Rows are points. Each copy is the shape, with its points in the same order, turned, moved and blurred by noise. Is it also mirrored, or only turned?

Shape (5 x 2):
[[ 5.4  2.2]
 [-4.0 -0.7]
 [-1.7 -1.0]
 [-1.3 -3.1]
 [ 0.4  1.5]]
Copy 1:
[[ 6.4 -0.6]
 [-3.0  1.6]
 [-1.5 -0.4]
 [-1.9 -1.8]
 [ 0.9  1.9]]
Copy 1 is: only turned
Copy 2, 5 rows:
[[-1.9  6.2]
 [-2.2 -3.7]
 [-1.1 -1.7]
 [ 1.1 -2.0]
 [-2.9  1.1]]
Copy 2 is: only turned
Copy 3:
[[-5.2 -4.0]
 [ 0.7  3.7]
 [ 0.3  1.4]
 [ 2.1  0.4]
 [-2.8  0.5]]
Copy 3 is: mirrored

Shape, 5 rows:
[[-2.2  3.2]
 [-2.2  4.4]
 [ 2.5 -2.4]
 [-1.3 -1.5]
 [-0.6  4.0]]
Copy 1 (5 x 2):
[[-2.6  1.7]
 [-3.7  1.7]
 [ 4.0 -2.1]
 [ 2.4  1.5]
 [-3.1 -0.2]]
Copy 1 is: mirrored
Copy 2:
[[-3.1  2.4]
 [-3.9  2.6]
 [ 0.5 -4.6]
 [ 1.0 -0.9]
 [-4.1  0.8]]
Copy 2 is: mirrored

Shape (7 x 3):
[[-1.3  4.9  1.0]
 [-2.0  3.4  0.9]
 [ 3.3  2.0  1.7]
 [ 2.0 -3.1 -0.3]
 [-2.7  0.6 -3.1]
 [-0.5  5.3  1.1]
 [-0.2 -1.3 -4.6]]
Copy 1:
[[-2.5 -1.5  4.8]
 [-2.7 -0.1  3.8]
 [ 2.5 -2.5  1.9]
 [ 2.4  1.0 -2.6]
 [-4.0  0.3 -1.2]
 [-2.2 -2.3  5.3]
 [-2.2 -0.9 -3.7]]
Copy 1 is: mirrored
Copy 2 (7 x 3):
[[-1.8 -1.3  4.5]
 [-1.8 -0.7  3.1]
 [ 2.8  1.5  2.6]
 [ 2.1  0.9 -2.9]
 [-1.9 -3.5 -0.8]
 [-0.9 -1.3  5.2]
 [ 1.5 -3.6 -2.8]]
Copy 2 is: mirrored
Copy 3, 7 rows:
[[-4.3  3.6  0.0]
 [-3.6  2.2  0.4]
 [ 1.2  3.8  2.2]
 [ 3.9 -1.0  1.1]
 [-1.7 -0.9 -2.7]
 [-4.1  4.8  0.4]
 [ 1.6 -1.5 -3.7]]
Copy 3 is: only turned
Copy 4 (7 x 3):
[[-0.5  2.8  4.5]
 [-0.1  1.4  4.0]
 [-3.5  3.8 -0.5]
 [-2.5 -0.5 -3.3]
 [ 3.0 -0.9  1.3]
 [-0.5  3.8  4.5]
 [ 2.9 -0.4 -2.4]]
Copy 4 is: mirrored

Shape, 8 rows:
[[ 3.2 -1.7 -4.4]
 [ 4.8  1.2  3.0]
 [-0.1 -5.2  0.3]
 [-1.6 -2.6 -3.0]
 [-0.7 -3.2 -1.0]
 [-1.4 -0.6  0.9]
 [-0.7  3.5  2.8]
 [ 3.5 -0.7 -1.3]]
Copy 1, 8 rows:
[[ 3.2 -0.8  4.9]
 [-4.7 -1.0  3.7]
 [ 1.1  5.0  2.3]
 [ 3.8  2.0  0.6]
 [ 2.0  2.8  1.2]
 [-0.4  1.3 -0.9]
 [-3.5 -1.8 -2.1]
 [ 0.0 -0.8  4.0]]
Copy 1 is: mirrored
Copy 2, 8 rows:
[[ 3.1 -3.9 -3.8]
 [ 2.6  3.6 -2.6]
 [ 4.9 -2.1  2.4]
 [ 2.3 -4.1  0.7]
 [ 2.0 -3.0  1.5]
 [ 0.4 -0.1  2.4]
 [-3.0  2.5 -0.2]
 [ 2.9 -0.5 -3.3]]
Copy 2 is: only turned

Shape (8 x 4):
[[ 0.0  2.2 -1.9  0.1]
 [ 0.9  0.4 -3.8  4.4]
 [ 2.8 -0.9  0.1 -0.3]
 [-1.4 -6.6  0.1 -5.9]
 [-1.4 -5.5  1.0 -2.4]
 [-0.9  0.3  0.4  2.3]
 [-0.3 -4.7  0.0  0.9]
 [ 1.2  2.2 -2.6  1.0]]
Copy 1, 8 rows:
[[-1.8  1.0 -2.2  1.7]
 [-2.3  5.5 -0.5 -0.6]
 [ 2.6  1.3 -0.8  0.8]
 [ 4.1 -5.0 -2.3 -5.4]
 [ 2.7 -3.1  0.4 -4.4]
 [-1.3  1.0  1.3  0.5]
 [ 1.7  0.4  1.2 -3.6]
 [-1.2  2.8 -2.5  1.8]]
Copy 1 is: mirrored
Copy 2:
[[ 0.7  2.4 -2.4 -0.2]
 [-3.8  4.1 -0.7  1.3]
 [-0.3  2.6  0.8 -2.8]
 [-0.8 -6.2 -1.1 -6.7]
 [-1.8 -4.3  0.2 -3.4]
 [ 0.2  1.6  0.7  1.1]
 [-2.3 -1.5  1.8 -2.0]
 [ 0.0  4.5 -2.1  0.8]]
Copy 2 is: mirrored
Copy 3 (8 x 4):
[[ 0.1  0.0 -2.0 -2.8]
 [ 1.7 -1.5 -6.0 -1.9]
 [ 0.5  3.5 -1.2 -0.9]
 [ 7.8  5.3  3.8 -1.3]
 [ 5.9  3.9  1.7  0.4]
 [ 1.2 -0.9 -2.0  0.9]
 [ 5.5  2.7 -1.8  0.5]
 [-0.5 -0.1 -2.9 -3.0]]
Copy 3 is: only turned
Copy 4 (8 x 4):
[[-1.9 -1.0  1.8  0.2]
 [-4.2  2.4 -0.3  0.0]
 [ 1.3  0.6 -0.1 -1.5]
 [ 4.7 -4.6 -5.6  1.5]
 [ 3.8 -1.5 -4.5  1.9]
 [-0.5  1.5  0.7  2.4]
 [ 1.2  1.2 -4.3  1.6]
 [-2.0 -0.2  2.1 -0.7]]
Copy 4 is: only turned

Shape:
[[ 1.7 -6.9  2.1  1.5  0.4  2.6]
 [-0.6  3.0 -3.6 -0.3  0.0  0.1]
 [-1.3  2.1 -2.2  0.4 -0.7 -2.6]
 [ 1.9 -5.3  3.9 -3.1  2.3  3.3]
 [-0.1 -4.5  4.1  2.7  1.9  4.2]
 [-0.8 -0.2 -1.1 -1.4  1.4 -1.6]
 [-2.7  0.8 -1.4 -2.3 -3.6 -1.6]
 [-1.1  3.2  1.3  0.6  0.2 -2.9]
 [-2.9  2.0  0.7  1.1 -0.2 -1.3]
 [-2.5  3.5  0.6 -1.9 -1.2  2.3]
 [ 3.5 -3.0  3.7 -1.2 -1.6  2.9]
 [ 3.3 -1.8  5.2  1.2  0.4  4.9]]
Copy 1 (12 x 6):
[[ 4.9 -4.5 -1.6  0.6 -2.1  3.6]
 [-2.0  3.0 -0.7 -1.4  0.1 -2.4]
 [-2.8  3.0  0.1  1.4  0.1 -0.4]
 [ 1.5 -6.9 -1.8 -2.0 -4.3  2.4]
 [ 3.7 -3.7 -5.3  0.5 -3.6  3.0]
 [-2.4 -0.8 -0.3  0.9 -0.7 -0.8]
 [-4.2  1.6  0.2 -1.4  1.4  2.6]
 [-3.8  2.6 -1.4  2.2 -3.1  0.6]
 [-3.3  2.0 -3.1  1.6 -1.0  1.1]
 [-3.9  1.8 -3.8 -3.1 -1.8  0.9]
 [ 2.4 -2.5 -0.5 -2.7 -5.2  4.2]
 [ 3.4 -1.8 -3.4 -2.2 -6.8  3.0]]
Copy 1 is: mirrored
Copy 2, 12 rows:
[[-1.4 -0.9 -2.7  7.2  0.3  2.3]
 [ 1.2 -0.1  1.2 -3.8  0.6 -0.1]
 [ 0.3  1.1  1.0 -2.5 -1.5 -2.0]
 [-5.8 -0.2 -1.7  5.4  2.7  3.5]
 [-2.3 -2.8 -4.4  5.8  2.1 -0.1]
 [-2.3  0.8  0.1 -1.2 -1.3  0.3]
 [-1.1  0.5  4.7 -0.6 -0.9 -2.4]
 [-1.7  2.3 -0.8 -2.2 -0.1 -3.9]
 [-1.4 -0.2 -0.3 -1.3 -0.6 -3.9]
 [-2.1 -1.5  2.1 -2.0  3.4 -2.6]
 [-1.9  1.7 -0.4  5.6  4.2  1.2]
 [-1.7  0.1 -3.7  5.2  5.9  0.3]]
Copy 2 is: mirrored

Shape (12 x 6):
[[ -0.3  -2.9  -1.4   2.5  -2.7   1.0]
 [ -1.1  -1.6  -1.0  -2.2  -1.7   2.3]
 [ -0.3   4.4  -1.3  -0.3  -0.7  -0.4]
 [ -1.0  -1.6  -3.1   0.3   1.5   1.4]
 [  3.4  -0.5  -2.5  -1.1  -0.8   1.8]
 [ -1.0   6.4  -5.2   1.4   0.4 -12.7]
 [  0.4  -3.1  -2.4  -2.0   1.4   2.1]
 [ -2.2  -1.4  -4.1  -0.8  -2.6   2.4]
 [ -1.1  -1.7  -0.7  -0.2  -1.6  -0.4]
 [ -0.6  -2.0  -0.5  -2.4   0.4   1.8]
 [ -1.5  -2.1  -2.7   2.7   6.4   1.5]
 [ -0.5  -2.7   0.2   0.2   2.6   1.9]]
Copy 1, 12 rows:
[[ -2.2  -0.6  -3.7  -1.1  -0.6   1.1]
 [ -0.6  -0.5   0.5  -2.2   2.6   1.6]
 [  2.1   4.0  -0.2   0.5   1.6  -2.6]
 [ -3.0  -0.9   0.1   0.7   2.0  -1.4]
 [  1.1  -1.4  -2.4  -0.7   3.8  -1.2]
 [  3.6   4.8   0.0   0.1  -7.3 -12.2]
 [ -1.6  -3.2   0.7  -0.6   2.9  -0.5]
 [ -3.2   0.9  -0.7  -3.6   2.1   0.1]
 [ -0.5  -0.3  -0.5  -1.1  -0.6   0.2]
 [ -0.7  -1.9   1.5  -0.5   2.5   0.7]
 [ -5.0  -2.0   0.4   5.3   1.6  -2.6]
 [ -1.8  -2.7   0.6   2.7   1.4   0.7]]
Copy 1 is: only turned
Copy 2:
[[  2.8  -0.9   3.9   3.3  -1.2   0.4]
 [  3.8  -0.4   0.8   0.4  -2.1   2.9]
 [ -2.1   3.2   0.1   0.0  -1.6   0.7]
 [  1.6  -1.6  -0.3   3.7  -1.1   2.1]
 [  3.4   2.2  -0.9   2.3   0.9   0.9]
 [ -6.8   0.9  -2.0   0.2  -5.4 -10.9]
 [  4.3  -1.5  -1.5   2.9   0.0   2.5]
 [  3.2   0.0   0.7   3.3  -3.9   2.7]
 [  2.6  -1.2   1.7   0.5  -1.1   0.7]
 [  3.2  -1.0  -0.3   0.6  -0.3   3.1]
 [ -1.2  -4.9  -2.1   4.9   0.6   3.2]
 [  1.6  -3.2   0.0   2.3   1.4   3.0]]
Copy 2 is: only turned
Copy 3:
[[-4.2  0.1  1.0 -1.2 -0.5 -1.6]
 [-1.6  0.1 -0.9 -1.8  0.9  1.7]
 [ 0.8 -1.6 -1.9  3.6  2.9  0.5]
 [-0.9  0.5 -3.9 -1.6 -0.5 -0.9]
 [-2.7 -1.8 -2.6 -2.4  3.8 -0.8]
 [ 4.0  5.3 -0.7 10.0  5.7 -7.5]
 [-0.6  0.1 -3.3 -4.2  1.2 -0.7]
 [-4.3  2.2 -1.4 -1.1  0.7  1.3]
 [-1.0  0.8  1.0 -0.7  0.6 -0.2]
 [-0.2 -0.1 -0.9 -3.3  0.4  1.5]
 [ 1.3 -0.5 -5.5 -1.8 -3.2 -2.9]
 [ 0.9 -1.1 -2.4 -4.0 -1.7 -0.7]]
Copy 3 is: mirrored

Shape, 14 rows:
[[-0.8  5.0 -0.9 -2.0  2.5 -0.9 -2.5  2.4]
 [ 1.3 -4.2 -0.8  0.6 -3.8 -0.1  1.8 -1.3]
 [-0.4  3.3 -0.9 -2.5  0.1  0.1 -2.4  3.6]
 [-1.2 -1.5 -3.3 -2.7 -4.1 -0.6  4.2 -3.0]
 [ 0.1 -1.9  1.6 -0.7 -4.6  3.0 -0.6 -1.3]
 [ 4.7 -1.1  3.9  1.2  1.6  1.5 -2.3 -3.3]
 [-0.2  4.5  1.3 -2.7  0.4 -5.7 -1.2  3.8]
 [ 2.9 -1.7  5.6  1.4  1.5  1.0  4.1 -0.6]
 [ 1.5 -2.1  5.8  4.9  1.7 -0.4  1.6 -3.5]
 [-3.7 -0.4 -0.2  0.0  1.9 -3.0  3.7 -0.2]
 [ 1.0 -0.1  3.5  0.2 -2.8  2.8  0.5 -5.4]
 [ 0.4 -1.6  3.7  2.6  1.7 -0.3  5.0 -3.0]
 [ 3.4  2.9  2.9  3.6 -1.4  0.7 -3.2  2.7]
 [ 1.9  1.8  1.5  2.7  1.9 -1.7  4.4 -0.9]]
Copy 1:
[[-2.9  2.7 -1.5 -0.4 -0.2  2.2  6.4  0.6]
 [ 3.0 -1.1  3.4 -0.2 -0.9  1.7 -3.7  0.3]
 [-2.9  2.7  1.2  0.7  0.4  2.9  5.1  1.2]
 [ 4.3 -0.7  2.5  2.6 -1.5  2.5 -0.8 -4.6]
 [-1.7 -0.7  4.9 -0.8  0.7  0.8 -2.2 -1.7]
 [-0.9 -2.6  1.4 -7.1  1.3 -1.1  0.1  1.4]
 [-0.1  4.7 -2.7  2.1  2.2 -0.5  5.1  2.2]
 [ 0.1 -4.8 -1.3 -2.3  4.5  0.5 -2.4  1.5]
 [-0.7 -4.0 -2.9 -4.7  1.0 -2.4 -4.2  1.2]
 [ 1.2 -1.9 -3.4  3.0 -1.6  0.4  0.6 -0.4]
 [-0.8 -2.3  2.4 -4.0  1.3 -1.0 -2.2 -3.8]
 [ 1.2 -5.1 -3.4 -1.6  1.2  0.0 -3.2 -0.4]
 [-3.9  3.7  0.1 -4.8  2.1  1.8 -0.9  3.0]
 [ 1.6 -1.3 -4.8 -2.3  1.9  2.4 -0.8  0.4]]
Copy 1 is: only turned
Copy 2 (14 x 8):
[[ 3.6 -0.8  1.8 -0.1  0.8  1.8 -3.1  4.6]
 [-3.8 -0.8 -2.2 -1.1 -1.2 -4.0  0.1 -3.9]
 [ 3.4 -2.7  0.8  1.0 -1.2  0.5 -1.7  2.5]
 [-2.5  2.6  1.2  0.8 -3.8 -5.6  0.5 -1.3]
 [-2.0 -0.6 -1.7  2.4 -1.8 -1.3 -3.6 -4.8]
 [-2.9 -1.5  2.1 -2.5  3.4  3.1 -3.8 -4.4]
 [ 4.3 -2.0  3.2  1.4  4.6 -2.6 -1.0  3.9]
 [-1.4 -0.3  0.9  1.0  4.1  2.6  2.0 -5.7]
 [-4.0  2.9 -0.2  0.0  6.1  2.8 -1.0 -5.2]
 [-1.8  2.8  0.6  2.1  1.9 -1.2  1.6  2.7]
 [-2.3  2.6  1.6  1.3  0.8  0.5 -3.4 -6.2]
 [-3.9  3.2  1.0  0.7  3.2  1.1  1.9 -3.7]
 [ 3.5 -1.7 -2.9 -1.9  4.5  2.2 -3.4 -2.4]
 [-0.2  3.1  1.6 -1.9  3.2  0.8  2.5 -2.2]]
Copy 2 is: only turned
Copy 3 (14 x 8):
[[-4.1 -3.1 -1.1 -0.8  0.3 -3.1  0.4  0.5]
 [ 1.9  6.1  2.2  2.1 -1.5  1.2  0.8 -1.7]
 [-3.8 -0.4  0.1 -0.3  0.3 -3.8  1.0  2.0]
 [-1.6  5.0 -0.1  6.3 -3.6  0.8  1.9 -2.7]
 [ 2.7  5.3 -0.8  1.1 -1.5 -1.1  2.6  1.6]
 [ 6.1 -0.6  0.8 -1.4  1.2  0.3  2.7 -1.1]
 [-3.7 -2.9  2.0 -0.8 -3.0 -6.1 -1.2 -1.2]
 [ 6.5 -0.8  2.7  2.6 -1.4  0.6 -2.1  0.7]
 [ 7.5 -0.3  0.2 -1.1 -2.4  2.4 -2.3 -1.7]
 [-1.9 -0.6  0.5  2.3 -5.1  2.1 -2.7 -1.1]
 [ 5.9  2.6 -2.9  2.1 -2.0 -0.3  2.9 -0.5]
 [ 5.2 -0.3  0.3  2.6 -2.9  2.9 -2.7 -1.4]
 [ 2.7  1.2 -0.4 -3.3  2.6 -4.7 -1.9  0.5]
 [ 2.4 -1.6  0.4  2.9 -0.6  0.3 -3.9 -2.9]]
Copy 3 is: mirrored
Copy 4:
[[-6.3  2.5  0.5 -1.4  0.5  2.1  0.1  1.0]
 [ 3.2 -2.6 -0.2  1.3 -2.6 -2.5  0.1 -0.8]
 [-5.4  0.7 -0.2 -0.9 -0.9  2.2  2.2 -0.7]
 [ 4.8 -0.3  0.6 -0.7 -0.4 -0.8  4.5  1.0]
 [ 1.4 -3.2 -2.0  3.9 -0.9  0.7  1.4 -1.8]
 [-0.6 -2.4  1.6  4.2  1.0  0.6 -6.0  0.7]
 [-4.1  2.4  0.9 -5.6 -1.6  3.7 -0.7 -2.9]
 [ 1.0 -6.9 -0.3 -0.8  1.9  0.3 -5.2  0.7]
 [ 3.1 -3.5 -2.1  0.8  0.1  0.0 -7.6  1.9]
 [ 1.3  0.5 -1.9 -5.1  1.2 -2.2 -0.1  1.4]
 [ 2.8 -2.2 -1.0  4.5  1.3  2.9 -1.3  1.3]
 [ 3.5 -4.5 -1.8 -2.0  1.6 -0.6 -4.4  3.2]
 [-4.3 -2.2 -2.2  1.5 -4.4  3.6 -3.6 -0.3]
 [ 0.5 -3.7  0.3 -3.6 -0.7  0.3 -3.5  3.0]]
Copy 4 is: mirrored

Shape:
[[-0.9 -6.0 -1.4 -1.2  1.4 -5.1 -0.2  2.8]
 [-0.3  2.6  2.4  1.5  5.3  0.2 -3.7  0.2]
 [ 2.7  0.3 -2.0 -1.6  3.0  1.9 -1.1 -1.4]
 [ 0.8  1.4 -1.3 -0.9  1.4  3.5 -4.5  0.1]
 [-3.5 -4.1 -1.4 -3.3 -0.7 -6.2  3.6  4.3]
 [-0.4  1.5  2.0 -1.0  0.5  2.4 -4.1 -2.4]
 [ 2.8  3.3  1.5  3.1 -2.9 -0.4 -1.7 -2.0]
 [ 1.6  1.7  1.7  4.9 -1.0  4.2  1.2 -2.1]
 [-2.1  0.3 -3.3 -0.8  0.9 -0.7  1.1 -1.9]
 [-0.7 -0.3 -1.1  2.8 -3.0 -1.8  1.6  5.0]
 [-5.0 -5.8 -3.0 -1.3 -0.8 -2.6  1.4  1.9]
 [ 2.0  0.7  4.6  0.9 -1.5  0.8  1.4  2.1]
 [ 2.9  0.9  3.0  4.0 -0.4  1.4 -2.4 -0.9]]
Copy 1 (13 x 8):
[[-0.6  2.1 -0.7  4.3 -5.2  1.1  4.7  4.2]
 [-1.7 -1.7 -0.5 -1.4 -0.6 -3.3  4.1 -4.4]
 [ 3.0 -1.8  0.3 -3.1 -2.2 -1.5  1.7  0.7]
 [ 1.6 -0.5 -0.2 -3.6 -1.2 -5.1  0.7  0.1]
 [-1.5  4.2 -4.8  5.2 -7.3  3.9  1.3  2.9]
 [ 1.6  1.0 -0.8 -2.3  2.1 -2.9  1.9 -1.6]
 [-0.4  2.8  4.0 -1.9  2.9  1.3  1.2 -2.1]
 [-1.8 -1.1  1.7 -4.4  4.9  1.7  1.0 -0.5]
 [-0.4  2.8 -2.0 -4.2 -2.9  2.0  1.6  1.1]
 [-5.4  2.5  1.2  1.2 -2.9  1.8 -0.9  2.0]
 [-2.1  3.7 -4.5  1.9 -4.4  1.2  3.0  5.9]
 [-1.4 -0.4 -0.1  1.4  2.1  0.9 -0.8 -1.3]
 [-1.9 -0.3  3.2 -1.1  3.4 -0.4  2.0 -0.2]]
Copy 1 is: only turned
Copy 2:
[[ 1.8  3.7  1.2  0.5 -5.0  4.1 -4.0  1.6]
 [ 0.2 -0.5  1.3  0.2  3.6 -4.3 -4.4 -1.8]
 [-0.8 -0.9  5.4  1.1 -1.1 -3.0 -0.1 -0.1]
 [ 0.1 -0.9  2.4  1.6 -0.3 -5.4  0.0  2.2]
 [ 1.5  7.5  1.3 -1.2 -3.9  6.0 -0.4  1.9]
 [-1.9 -2.1 -0.7 -0.4 -0.7 -4.8  0.4 -0.1]
 [-5.9 -0.1 -0.3  5.2  1.6 -1.5  0.2  0.2]
 [-1.1 -1.8 -0.2  6.5  2.3 -2.0  3.0 -3.1]
 [-0.4  0.2  3.0  0.4  0.8  2.1  1.8  2.2]
 [ 0.5  6.0 -1.2  6.0 -0.5  1.7 -0.2  2.1]
 [ 3.7  3.0  0.6 -0.2 -3.5  4.8  0.2  2.6]
 [-2.2  4.0 -1.6  3.4 -1.0 -2.3  0.9 -3.5]
 [-2.9 -1.3 -0.6  5.5  0.4 -3.6 -1.8 -1.8]]
Copy 2 is: only turned
Copy 3:
[[-1.8  5.2  1.7  0.0 -0.7 -3.5  7.1  1.3]
 [ 2.2 -0.9 -5.8  1.8 -2.3  1.4  3.2 -1.3]
 [ 4.0  1.6 -0.4  0.4 -3.7 -0.5  0.5 -0.3]
 [ 1.1  1.4 -3.4  0.9 -5.2 -1.2 -0.9 -2.5]
 [-4.8  4.8  4.8 -1.1  2.6  0.1  5.7  2.0]
 [ 0.2 -0.2 -3.0  4.4 -3.9 -0.1 -0.5 -1.7]
 [ 0.0 -4.2 -1.5  1.6 -1.1 -4.0 -0.6 -3.9]
 [ 3.0 -1.2 -3.1  2.0  2.7 -3.5 -3.4 -1.9]
 [-0.5  1.3  0.8 -0.6 -1.8 -1.0 -0.5  3.2]
 [-3.7  2.2  0.0 -2.7  3.0 -2.4  1.3 -3.3]
 [-4.4  6.1  1.1 -0.6  0.5 -2.4  2.5  3.1]
 [ 0.2 -0.4 -0.2  3.3  2.6 -0.6  1.3 -4.5]
 [ 1.7 -1.9 -3.5  2.9 -0.2 -4.2  0.8 -3.7]]
Copy 3 is: mirrored
Copy 4:
[[-1.3 -0.6  4.0 -1.8 -1.1  4.5 -2.7 -5.2]
 [ 4.1  1.0 -2.5  3.3  4.4  0.9 -0.7 -2.1]
 [ 0.0 -0.7 -3.9 -0.2 -0.9  0.9 -0.9  0.2]
 [-1.0  0.3 -4.7  1.9  2.6 -0.6  1.4 -1.4]
 [-1.7 -4.8  5.8 -2.2 -2.1  1.2 -5.1 -5.6]
 [ 1.7  0.5 -3.3  1.7  0.9 -1.9  3.3 -2.2]
 [ 1.4  3.5  0.7  4.7 -1.5 -3.6 -0.4  0.7]
 [ 2.1  1.9  0.9  0.7  1.3 -4.6  2.1  4.4]
 [ 0.8 -0.8 -1.4 -2.6 -0.7 -1.9 -2.6 -1.3]
 [-3.0 -0.4  5.5  1.8  1.2 -2.3 -3.1 -1.1]
 [-2.8 -1.9  3.8 -5.6 -0.2  0.9 -1.7 -4.6]
 [ 1.0 -2.1  3.5  4.0 -0.1 -1.8  1.9  1.3]
 [ 2.3  3.5  0.7  3.3  0.4 -0.5  2.2  1.3]]
Copy 4 is: mirrored

Shape:
[[ 1.4 -0.1 -0.6  1.2  0.2 -0.8  4.9 -3.7 -0.8]
 [-1.5  2.7  2.7  3.6  4.1  0.4  1.3 -1.1  1.7]
 [ 2.4 -5.2 -0.1 -2.4  0.3 -4.9  3.4 -0.5 -1.7]
 [-0.3  0.4  3.5  1.3 -0.2 -0.2 -0.8 -1.3 -5.0]
 [-5.4 -5.4  2.2  2.1 -4.2 -3.6  2.6 -0.4  0.5]
 [-3.1  0.7 -2.1 -1.2  4.7 -0.3  3.2  8.2 -1.5]
 [-0.5 -0.6  3.6  2.6 -0.8 -1.8 -2.9  0.1  0.4]
 [-1.9 -4.3 -1.3  2.1  0.2  1.1 -0.6  3.5 -3.5]
 [-1.1  2.7 -3.4 -0.7  1.8 -0.7 -5.3  2.2 -2.4]
 [ 0.1 -0.4 -2.2  0.0  0.0 -3.1  0.2 -2.3  4.9]
 [ 0.4 -1.5 -1.4 -3.4 -4.5  0.0  3.5  0.2  2.7]
 [-1.4 -0.7 -1.4 -0.1  2.2  3.4  0.8 -0.6  2.1]
 [ 1.3 -3.5 -2.0  3.3 -3.6  1.2 -3.9  3.3 -2.9]]
Copy 1, 13 rows:
[[-1.7  3.9 -1.5  1.3 -0.2  0.3  1.3  1.3  5.7]
 [-1.1  2.2 -1.3 -2.5 -0.3  2.3 -2.5 -4.3  5.0]
 [ 3.1 -1.1 -0.9  1.7  0.2  0.0  1.2  7.3  3.8]
 [-0.9  1.3 -5.6 -0.4  0.0 -3.1 -3.0 -0.5  2.9]
 [-4.8 -6.4 -1.5  3.2 -2.5  1.6  0.2  2.3  2.4]
 [ 0.9 -0.9  0.2 -7.4  3.7  1.5  3.3  0.5 -3.0]
 [-0.4 -0.7 -3.7  0.8 -1.3  2.3 -4.7 -0.2  1.7]
 [-1.9 -2.0 -1.6  0.3  4.5 -1.9 -0.9  1.3 -2.1]
 [ 2.4  1.5 -6.2 -0.8  3.8  1.1  0.0 -3.1 -3.6]
 [ 1.9  0.8 -1.1  3.7 -1.2  5.2  0.8 -0.3  1.6]
 [ 0.6  0.5  0.6  2.3 -4.4 -0.2  3.9  0.2 -0.2]
 [ 0.4  0.6  0.9  0.6  1.2  0.4  0.5 -5.0  1.7]
 [-2.2  0.7 -2.8  3.5  2.9 -2.0 -3.3  0.5 -5.2]]
Copy 1 is: only turned
Copy 2, 13 rows:
[[ 4.3 -0.4  0.3 -1.6  0.8  3.3  1.6 -2.4  2.7]
 [-2.2  2.6  0.0 -2.5 -0.5  0.7  4.2  0.5  3.3]
 [ 4.4 -2.6 -1.4 -3.5 -2.4  0.3 -3.1 -5.4  0.4]
 [ 2.7  1.6  1.9  1.7 -2.9 -2.3  3.1 -2.4  0.2]
 [ 3.1 -5.3  2.4 -3.3 -5.2 -0.2 -0.9  3.2 -0.5]
 [ 2.0  6.2 -7.6 -3.0 -2.7 -2.0 -2.3  2.4  0.1]
 [-0.8 -0.9  2.5 -0.6 -1.4 -4.0  1.0 -0.6  1.0]
 [ 4.0  2.5 -0.2 -2.5 -1.3 -3.0 -0.7  0.7 -4.5]
 [-0.4  1.2 -4.8  2.4  2.0 -4.4  1.8 -0.5 -3.0]
 [-1.5 -4.1 -1.8 -2.1  2.9  1.3 -1.0 -0.5  1.5]
 [ 2.7 -2.1 -0.2  0.6  0.9  2.3 -5.7  0.8  2.1]
 [-1.1  2.6 -0.7 -1.3  1.4  2.4 -0.5  0.7 -1.1]
 [ 4.1  0.6  2.3 -0.3  2.4 -6.4 -1.3  0.4 -4.4]]
Copy 2 is: only turned
Copy 3 (13 x 9):
[[ 1.3 -2.0  3.0 -3.4 -0.1  4.2 -0.3 -1.6  0.9]
 [-1.5  1.8 -0.2 -1.5 -3.9  3.5 -5.1 -2.0  1.4]
 [-3.1 -3.5  2.0 -5.0  2.1  0.8  3.4 -4.5  0.0]
 [ 0.5  2.2  3.0 -1.0 -2.7 -2.2 -0.4 -3.8  1.4]
 [-1.1 -4.0 -0.9 -7.0 -5.2 -1.6  3.0 -0.8  5.5]
 [-6.3  0.2 -2.8  3.1 -4.6  4.8  4.0 -3.9 -1.1]
 [-2.8  0.9  0.3 -2.6 -1.8 -3.3 -2.2 -0.4  3.3]
 [-3.5 -1.8  1.0 -0.5 -5.3 -1.9  3.0 -1.2 -1.8]
 [-2.0  3.0 -3.2  2.9 -0.5 -1.8  0.9  0.3 -3.2]
 [-1.9 -2.7 -3.3 -3.2  1.7  2.0 -1.6  2.0  1.3]
 [-0.8 -6.5 -0.8 -0.2  1.2  2.0  2.3 -0.2  3.9]
 [-1.1 -3.8 -1.5  1.1 -2.5  2.4 -3.1 -1.2 -1.2]
 [-3.0 -1.9  3.0  1.2 -2.6 -5.3  2.5  2.3 -1.4]]
Copy 3 is: mirrored
